Rows are points. Before rounding, the points of a table are all equally far from one centre. They may lie mostly on one side of it. Write the centre, to within rounding.

Points (8 x 3):
[[ -4  -7  17]
 [  7  24 -47]
 [-20  13  19]
 [-49  29  -1]
 [-16  22  14]
 [-42 -42 -44]
 [-26  36   1]
 [ 22 -13 -27]]
Centre: [-24  -3 -25]

Points, 19 rows:
[[ 23  26  11   7  11 -32  -5   1   1 -26  37  22]
 [-18  43   4  14  45 -26   6 -20 -23 -11   3   9]
 [ 27  58  24  -1  27 -13  -3  -2 -10 -10   7  -3]
 [ 12   7  28  23  48 -26  30 -39  22 -14   8   2]
 [-12  31   2  17  29 -38  11 -46   5  12   3  -4]
 [ 10  -1  40   8  28   9   2   7  -6 -16  23  21]
 [ 33  50   9  -1  24 -24  22  -8   9  -1  26   7]
 [ 11  15   8  -4  60 -30   4  -6  17  -2   5  38]
 [  8  17  23  -9  47 -37   0 -31   6 -16  19  32]
 [ -3  20   2  22  21 -20  26 -36  39   7  -7   8]
 [  9  45  12   8  43 -22   7 -22 -12  25  15  -8]
 [  7  33  11 -14  27 -11  -6 -33  -8 -10  33  20]
 [ 20  23  38   2  20 -20   4 -10  44  16  15   4]
 [ 27  25  29   1  14 -14  31  10  22 -29 -11  -3]
 [ 10  18  19 -26  24 -14 -14   1  18  -5  13  36]
 [  0  13  38  14  23 -53  24 -30   0  -6  10   5]
 [  6  26  35 -20  36 -13  14 -35  27   1   0  14]
 [ 32  22  11   0   9 -40   3   3 -18 -20  27 -10]
 [ 17  54  25  -6  47 -33   8   9   3  -6   4  -3]]
Centre: [  5  14  11   7  26 -18   4  -8   8  -7   4  -1]

Points, 31 rows:
[[-19   2 -40   0   7  14   9 -15  -8  25  14  31 -18 -11  -2   6  10   0
   12 -32  -2  14   7  29]
 [-10  -9   7  18  16  34 -31 -16  -6 -15 -16 -13   6  -7   9  -5  11   6
   12  -9  -2  38  17  35]
 [-45 -19  -9   2   7  27   1 -17  -6  12  20  -7  20 -17 -10   5  -2  25
    8 -11   6  38   4  26]
 [  8 -19 -19 -11  13  32 -18 -16 -16  38   3   3   6 -27 -16   6 -12  10
   25 -17  -7  10   9  22]
 [-25 -29  -7   8  14  39  -6  17  12   4   6  30  20 -34  -7  -9  -2 -10
    4 -31 -21  16  17  25]
 [-20  -4 -16  16  11  30  -1  10 -11  27  -4  24   8 -23  -6 -16   8  23
   27 -12 -30  33   1  34]
 [-13 -19  -4  23  10  25  -9  10  -4  21 -13   9  23 -21 -27  -7 -24  24
   38 -18  -7  13  13  17]
 [-15  -6 -15   2   5  35 -14 -20 -18 -11 -22   1   0 -19 -21 -10 -10  10
   30 -23   4  -2  28  22]
 [-17 -10   2  16  16  48  -5  -8   2  20  -1 -12  31 -45  -9  -7   1  12
   26 -15 -11  -2   8  11]
 [-18   4 -14  16  22  60  -7  10  -9   8  -5  27   3 -12  -1   7 -12   5
   33 -13 -11  19  11  25]
 [-17  -6  -7   4  31  46 -20   5 -16  18   5  11  10 -16 -15   5 -10  38
   11 -36   7  31 -18  -8]
 [-29  13 -17   0  16  18  -1 -15   0  21   5  -6   4 -52 -26   9   8  21
    1 -26  -6  22   0  30]
 [-23 -11  -8  12  41  23 -20 -17  -4  -4  -5  28  14 -19 -25  19 -19  10
   10 -12   6  41  -4  -4]
 [-26   0 -31  14  25  32   7  18  -2  23  -4  21  25 -20 -19  -9  -4   9
   19 -21   0  29   3  26]
 [ -5  -1 -13   3  18  32   1 -14 -26   6 -12  10  21 -32 -24  33 -13  12
   34 -28  -1  20  12  14]
 [ 10 -19 -15  12  20  42   5   9  -6   9   6   1  21 -27 -10 -18 -26   8
   22 -21 -15  24   0  30]
 [  4  10 -13 -12  11  43 -21   8 -16  -1  26  28  12 -16  -7 -15  -4  12
    5  -5  -5   4  15  26]
 [-30 -13 -20  19  -6  27 -19   8  -4  -2   4  30  31 -25  -6   1 -13  10
   38 -22 -17  27  11  18]
 [ 14  14  -3  -3  34  30 -18   5 -13  -1  17  -5  13 -41  -2  -2  -9   3
   29 -30  -5   4   8  32]
 [-15 -19   0  -7  28  32  -6  37  -4  21  -6  -1  21 -24   7 -15 -12   0
    7 -26 -25   2  -3  23]
 [-17 -18 -45  12  20  44 -15  25  -1  22   6  15   6 -16   1 -11   4   8
   18 -34 -23  17  19   8]
 [-25   7 -11  -5  25   1 -24  11  -4  10 -17  14  24 -25 -14   3 -15   0
    9 -23 -18  48  17  15]
 [-30  -8 -15 -10  11  26 -15  -1 -20  12   5  25  -2 -16  -3 -14 -24  26
   26 -14  11   4  10  20]
 [ -5 -12  -4  24  29  27  -8 -10  -1   0  -4  24  14 -37 -16   2  -4  -5
   37 -15   2  34  17  28]
 [-27  -7 -20 -14  21  28  15   5 -21   6 -16  18   8 -48  -8   3  -5  18
   13 -10 -18  25 -13  22]
 [-24  -1 -16   6  31  30   8 -11 -24   5   0  14  35 -28 -22  -7  -1  24
   11 -26   5   4  20  20]
 [-10   2 -12   2  33  35  -1   1   7   9  -7   1  -1 -16  -5 -13  11  19
   30 -51 -36  16  -1  41]
 [ -9   3 -25   3  18   8  13  10 -14  -5  -3  14  -5 -38   4 -14 -20  -4
   11 -37   8  29  12  29]
 [  3 -13 -18 -12  44  25  -1 -11 -11  10  -4  -4  23 -27 -28   1  15  24
   19   7   1  24 -10  11]
 [ -1  -6 -14   0  -1  26   6  12  -5  18   1   5  29  11 -15  -3  -4   8
   44 -40   1   9  24  11]
 [-16 -15  -9 -11  36  32 -17 -17  -6  21   1  -4  27 -25 -11  -1  11   8
   35 -24   7  20   6  29]]
Centre: [ -9  -6  -7   5  14  14  -6   2   0  -4   3   4   3 -12  -3   6   8  10
  10 -21 -12  12   0   2]
